Each row of a before or after table is a point. One or more steps were done to the points. Then noise was added and the rows were shuffled. The steps act on columns, c1 being the first. What was done? A step turns or swaps two columns, mirrors them in a line or flattens them onto one, adds a multiple of one to another, or multiplies or shifts one. Angles are multiples of 10 degrees, from the lower column toward the higher: turns from -170 to 170, lines from 10 to 170 but not 90. Use the fewest steps. Two steps may share a column if one is a turn and the other turns, adds or multiplies; they go together, in the order done. Otherwise the lowest column goes first.
In the rows, zero is written as 128.

Before (11 x 3)
[[ 92 149 119]
 [ 72 157 114]
 [120 113  84]
 [ 79 165 190]
 [115  82  77]
 [104 132 181]
 [132 159 199]
 [126 134  85]
 [ 98 114 188]
 [ 99 159  90]
 [102 103  77]]
After (11 x 3)
[[193 224 152]
 [197 208 228]
 [117 147 121]
 [172 194 163]
 [132 187 117]
 [161 112 238]
 [135 128 126]
 [138 191 232]
 [148 169 222]
 [ 88 177 118]
 [180 170 128]]
Steps: multiply c1 by 2; turn c1 and c2 by -110 degrees; shift c3 by 40

Before (8 x 6)
[[ 82 138 179 181 136 100]
 [ 71 175 167 163 191 119]
 [103 108  98 141 116 117]
 [133 108 118 101  66 128]
 [ 89 190 142 182 133  90]
 [112 128 119 110  71 149]
 [130 119 118 156  96 168]
 [ 11 151 151 190 155 157]]
After (8 x 6)
[[124 109 121 100  83 130]
 [112 128 128 105  81 191]
 [101 124 129 135 108  91]
 [ 37 207 123 193 112 215]
 [133 114 130 151  82 244]
 [133 201 125 180  99  12]
 [ 94 166 129 175  91  42]
 [105 199 125 168 167 101]]
Steps: turn c1 and c2 by -30 degrees; multiply c3 by 0; add -0.7 times c4 to c5; multiply c6 by 3

Before (12 x 9)
[[152 132 153 165 147 118 102  76 106]
 [126 174 129  63  86 108  93 184 208]
 [ 48  60 107 173 150 128 105 137 166]
 [155  60 144  77  55 157 173 159 120]
 [ 47 137 192 115 138 205  77 121 181]
 [ 66 100  92 134  52 175 182 158 101]
 [ 47 115  77 166  55 226 185  86 158]
 [166 110 110 182 127 118  94 167 179]
 [162  75 163 111  47 104 112 157 185]
 [ 97 158 129 158 116 127 159 106 199]
 [167 183  96  78 144 108 188 162 192]
 [141 106 107 125 139 122 105  83 176]]
After (12 x 9)
[[121  56 114 208  91 154 130  96 170]
 [210 130 115 119 112 226 121 144  57]
 [104 105 118 120 117 106 130 169  77]
 [190  91  67 199 145 126 118 108 188]
 [ 88  67 170 213 128 137 127  79  86]
 [ 99 152 156 102 160 152 156 178 128]
 [196  91  31 178 167 160  87 194 139]
 [156 117 122 139 160 133  52 160  89]
 [140 158 145 183  62 117  87  71  42]
 [105 141 137 114  84  88  29  84 123]
 [100 120 122 119 184 118 150  80  60]
 [206  67 108  94 165 111 154 138  87]]
Steps: turn c1 and c8 by -170 degrees; turn c7 and c9 by 140 degrees; turn c2 and c7 by -30 degrees; turn c3 and c6 by 50 degrees; turn c4 and c5 by 100 degrees

Before (12 x 12)
[[187  98 131  42 203 169 146 111 141 106  72 165]
 [116 146 145 142 174  88 126  95 168 118  57 161]
 [114  99 119 175 145 186 151  63 147 158 111 126]
 [126 137 156  82  74 177 148 145 163  89 145  69]
 [202 177 161  64 211 138  46  64  95 102 156  65]
 [134 111 222 148  72 143  62 161 112 156 117 163]
 [ 80 164 125  46 123 123  97  88  84 100 187  91]
 [105 219 180 151 195 100 135 162 118 127 163 111]
 [177 188 201 166  71 173 142  66 182 135 111 184]
 [153 188 115 147 111  56 117 170 112 148 178  89]
 [146 215 193 134  85 191  78 169 127 148 101 126]
 [110 166  98 121 193 161 142 182 127  33 149 114]]
After (12 x 12)
[[121  60 119 161 102 150 148  76 130  31 163 156]
 [172  93 134  61 217  98 102  88 129 149 194 142]
 [126  14 147  80 133 166 150  99 114 136  99 154]
 [101 101  39 123  54  77  73 132 144 103 169  85]
 [128  84 142 114 109  54 137 147 166  99  90  85]
 [127  97 153 143 179 176 103  97 110 154  51 181]
 [172 105  52 133 152 183 171 175  82 111 120 148]
 [107 118 168  54 210 112  84 168 185 120 170  52]
 [198  34  62  99  96 155  41 209  89 116 140 163]
 [190 174 147  31 159 115 110  88 110 161 140 108]
 [108 140 174 136  94 109 138 189 144 151 187 111]
 [106 155  82  99 177 145 133 133 161  73 178 189]]
Steps: mirror c1 and c7 in the line at 130 degrees; turn c2 and c5 by 140 degrees; turn c3 and c4 by -90 degrees; swap c6 and c11; turn c8 and c12 by 160 degrees; add -0.3 times c9 to c10

Before (8 x 18)
[[140 115  83 111 143 142  98 158 163  91 112 132 111 124 173  95 160 161]
 [104 146 119 114 147 139  94 108 117 122 152 133  94 176 107 150 120 139]
 [104 115  87 167 128 120  98 113 159 128 147 111 139 135 107 102  96 140]
 [142 109 131 151 149  97 117 123 120  97 110 115 158 147 155 156 121 106]
 [126 132 111 102 151 114 144 148 165 131 117 101 134 124 154 126  88 114]
 [ 82 114 101 127 106 145 130 157 109 144 142 105 154 110 179 107 124 119]
 [130 166 116 147 102 131 115 127 179  78 112 143  88 108 118 114 146 111]
 [111 117 131 107 156 104  80 140 115 125 144 141 137 165 124  94 121 158]]
After (8 x 18)
[[105 114  90 167 138 120 154 154 162 127 120 111 161 108 107 101  96  80]
 [130 165 115 146  96 132 138 139 179  76 122 144   7 155 121 112 147  51]
 [105 149 117 112 157 137 153 160 117 122 152 133  27  78 103 150 116  79]
 [140 109 132 150 138  98 134 136 119  99 150 114 220 125 153 158 123  45]
 [126 131 112 101 143 114 123 108 165 130 133  98 145 142 150 126  86  52]
 [ 82 112 100 125 114 145 135 110 109 144 104 103 203 127 177 110 121  56]
 [108 117 130 106 162 105 175 144 118 127 149 144 154  95 121  91 122  98]
 [141 115  85 110 136 141 165 129 161  88 133 131  77 143 175  95 158 102]]
Steps: add 0.5 times c11 to c5; turn c11 and c14 by -130 degrees; multiply c8 by 0.7; turn c7 and c8 by -150 degrees; multiply c13 by 3; shift c18 by -60
